Every row gives one point. Before rounding, the points of a table are all equally far from one centre. They may lie mostly on one side of it. Write the centre, to within rounding.
In the rows, zero is written as 128.

Points (10 x 3)
[[138  97 155]
 [200 139 121]
 [101 195 127]
 [206 146 155]
 [197 133 171]
 [119 210 132]
 [168 154 202]
 [177 177 194]
 [178 132  98]
 [194 128 118]]
Centre: [146 157 145]

Points (10 x 6)
[[166 181 130 109  94 170]
 [ 99 145 114 234 107 148]
 [ 82 117 134 208 126 182]
 [148  64 104 218  96 129]
 [132  93 150 183  64 132]
 [170 105 141 195  79 168]
 [125  79 171 176  93 115]
 [ 99 101 155 212 117  97]
 [148 173  60 206 180 168]
 [127  34  85 188 118 132]]
Centre: [134 124  99 149 139 130]

Points (13 x 9)
[[161 144 181 113  66 183  70 105 147]
 [ 80 161 106 137 148 154  41 112 143]
 [144 112 148  81 121 199  62 106 137]
 [ 74 138 128 118 148 178  43  89 114]
 [100 185 123  81 111 174  33 103 152]
 [106 134 147 144 152 217  47 145 124]
 [140 152 157  86  80 189  55 129 175]
 [130 206 122 100 127 151  49 111 100]
 [134 167 111 108 115 216  45 145 161]
 [103 108 143 106  92 192  69  62 141]
 [130 144 161  88  85 207  44 140 124]
 [ 98 203 108  79 103 211  55 102 130]
 [ 67 173 154  93 148 208  62  88 167]]
Centre: [108 166 143 125 112 181 107 116 133]

Points (17 x 12)
[[170 172  95 143  94 150 121 138  98  89  40  90]
 [108 183  84 109  13 138 141 110 106  99  78  77]
 [183  94  98  87  92  85 111 139 196 140 147 155]
 [ 91 154  85 185  84 112 182 152  57  93  72 101]
 [147 186  73 154  64  65 128 146 106  80  97  53]
 [ 65 207  75 116 122 132 171 129 127  82 128  72]
 [133 178 115 217  86 116  62 104 126  73  75  97]
 [138 141  65  98 126 126 124 185  48 120 114  69]
 [174  90  85 201  97 101 126 182  76  93 171  61]
 [219 220 133 121  55  83 149 162  47 144  98 118]
 [138 146  42 150 101 148 165 198  97  91 148 117]
 [135 156  55 218  95 154 129 159 103  78 121  64]
 [190 149  88 167 117 168 172 166  93  69 109  99]
 [108 112 104 148 178 156 151 158  88 115 129  20]
 [102 181 138  91  66 122 145 127 183  81  76 101]
 [137 210  47 191  68 140 219 133 121 108 141 119]
 [141 156  47 186 127  77 144 132 167  76 162 100]]
Centre: [133 159 148 160  93 124 134 117 115 176 157 105]

Points (25 x 18)
[[117 118 142  50  90 111  65 162 169 171  81 164  92 105  94  56 168 140]
 [157 116 153  80 115 143  91 115 157 175  72 139  88   8  64  82 137 125]
 [ 75 116 144  36 148 112  69 128 176 148  84 191  70  73  54 115 152 146]
 [ 73 135 130  90 119 168 111 116 202 128  79 168 106  34  75  52 176 135]
 [ 55 114 141  94 103 135 100 178 138 115  54 137  56  65  18  81 141  90]
 [118  90 128 110 106 134  88 110 194 151 123 106 100  45  58  97 108 178]
 [134  69 159  69 102 107 136 112 182  96  98 188 110  87 114  60 195 117]
 [124  99 148 117 141 106  98 164 128 156  98 136  82 144  23 121 162  73]
 [114 137 209 134 155  91 102 128 166 136  32 110  63  60  84 129 125 152]
 [ 71  76 170  80  87 132  86 168 147 123  87 116  76  50  89  53 162 107]
 [156  91 138  89  98 108  65 108 172 141  96 124  43  41  48  53 126 135]
 [115 159 197  85 131 104 118 127 172 159  57 152  51  53  78 110 184 159]
 [ 99 103 128  99 108 139  86 125 148 119 155 143  56  55  28 115 173 147]
 [ 95 100 145  57 141  83 156 135 202 148  65 138 116  72  52 133 181 126]
 [121 108 164  80 111  75  98 141 164 143  65 125 104  26  43 118 163 145]
 [106  64 179 113  87 142 164 118 178 160  79 148  70  81  37  78 161 139]
 [ 98 126 137  88 100 140 123 169 183  89 108 184 110  36  67  68 107 155]
 [ 66 104 186  67 114 138 129 150 153 114  90 119  87  65  64  80 195 141]
 [146  94 175  73 145 146  88 148 152 156  77 147  73  27  69 132 156 160]
 [116  77  67  75 131  86 115 141 110 132  59 129  34  61  89  82 126 128]
 [123  86 105  97 189 150 117 113 135 158  61 158  60  65  38 101 149 142]
 [ 84  77 139  68 123  86 133  97 150 161  91 122  37  51  65 101 152 158]
 [122 143 123 120 138 103  87 136 127 169  81 145  60  66 110  52 153 172]
 [120 122 149  65 121 111 113 179 209 158  86 147  28  40  79  84 163 148]
 [138 124 129  57 131 130 102 104 197 124  90 123  95  44  20 106 187 137]]
Centre: [118 117 131 106 114 130 112 124 171 113  76 143  71  96  95 115 133 108]

Points (29 x 24)
[[185 182 124 130 164 127 181 136 205 114 121  84 139 132 150 171 129 150
  147 194  65 164 129  76]
 [172 186 163 109 137 125 105  85 174 118  85 107 116  93 143 171  94 133
  161 205 118 135 162  55]
 [164 158 141 157 103 144 194 159 172 160 139  88 117 161 156 151 121 168
  158 156  85 181 175 100]
 [159 168 136 120 150 145 183 112 167 196 123  90 136 151 153 130 110 145
  166 200  99 166 122  67]
 [169 143 109 133 132 158 194 130 164 172 120  94 158 153 175 150 130 155
  159 207  82 164 158  71]
 [175 183 167 151 109 157 160 180 199 129  98 102 129 145 104 105 159 141
  175 207 107 115 161 133]
 [185 168 154 137 140 134 190 120 143  97 129  93 147 154 138  96  89 149
  225 157 128 183 175 108]
 [194 219 174 112  98 167 176 115 166 145 143  84 104 129 163 115 126 158
  157 174  77 120 116  76]
 [174 215 114 142 115 151 188 132 163  75 111 106 157 199 113 137  91 176
  151 217  87 125 174 122]
 [151 163 137 118 136 151 212 109 180 125 128 105 109 104 150  87 130 213
  138 184  76 149 118 135]
 [181 187 132 140 151 146 184 153 201 142  80  75 154 126 117 175 131 119
  114 174 120 165 156  80]
 [201 152  95 163 138 134 177 122 163  77  97  64 159 151 175 164 141 138
  158 217 116 168 198  74]
 [157 153 113 132 143 114 189 122 180 141 124  99 133 182 139 119 120 129
  165 232  59  99 136  89]
 [161 171 149 125 128 127 218 157 156 131 105  99 158 145 170 157 177 177
  177 191 113 123 129  86]
 [166 177 138 110 133 132 161 141 149 155 111  66 144 136 139 169 108 122
  166 150  83 205 162 110]
 [182 130 121 125 140 106 211 133 196 131 130 107 152  89 167 181 136  99
  142 183  93 159 120  95]
 [171 173 195 133  95 116 214  97 147  77 113  76 116 167 131 129 167 115
  194 144  91 167 111 100]
 [163 153 111 127 139 114 179 133 146 178  91  97 120 150 130 172 136 165
  140 199  56 149 122 117]
 [198 184 114 109 139 149 179 115 112 154 106 120 169 127 170 178 157 167
  144 213 120 115 125  69]
 [192 202 148 107 129 106 167 150 188 129 124  80 173 162 168 157 148 137
  182 196  75 139 149 104]
 [169 155  90 113 120 146 197 111 163 140 113 109 123 159 119 131 104 151
  182 198  75 131 173  62]
 [161 176 101 174 153 138 160 117 184 101 155 104 127 134 130 178 138 121
  131 197  54  86 130  78]
 [211 147 129 121 106 108 150 155 217 156 113  67 125 149 143 193  93 117
  159 194 140 146 133 120]
 [202 195  80  98 128 150 148 142 133 130 104  61 134 110 121 144 136 149
  158 222  92 159 121 147]
 [163 181 162 139 129 118 211 105 166 152  89  89 153 155 164 123 148 137
  156 164  68 198 141  85]
 [173 171 187 151 101 163 147 133 188  95  90  75 165 152 107 148 138 201
  163 188 127 158 168  81]
 [205 177 144 123 130 156 249 126 174 121 107  99 140 175 124 140 143 141
  165 233  98 110 140 113]
 [200 174 140 150 123 173 203 131 156 120 107  95 108 173 179 168 137 113
  208 149  90 147 130  86]
 [212 187 134 111 181 143 135 138 179 165  95 105 131 147 137 158 147 166
  160 183  97 156 130 111]]
Centre: [170 159 134 143 108 139 156  82 157 106 120 105 136 143 148 137 131 130
 133 174 136 131 138 138]
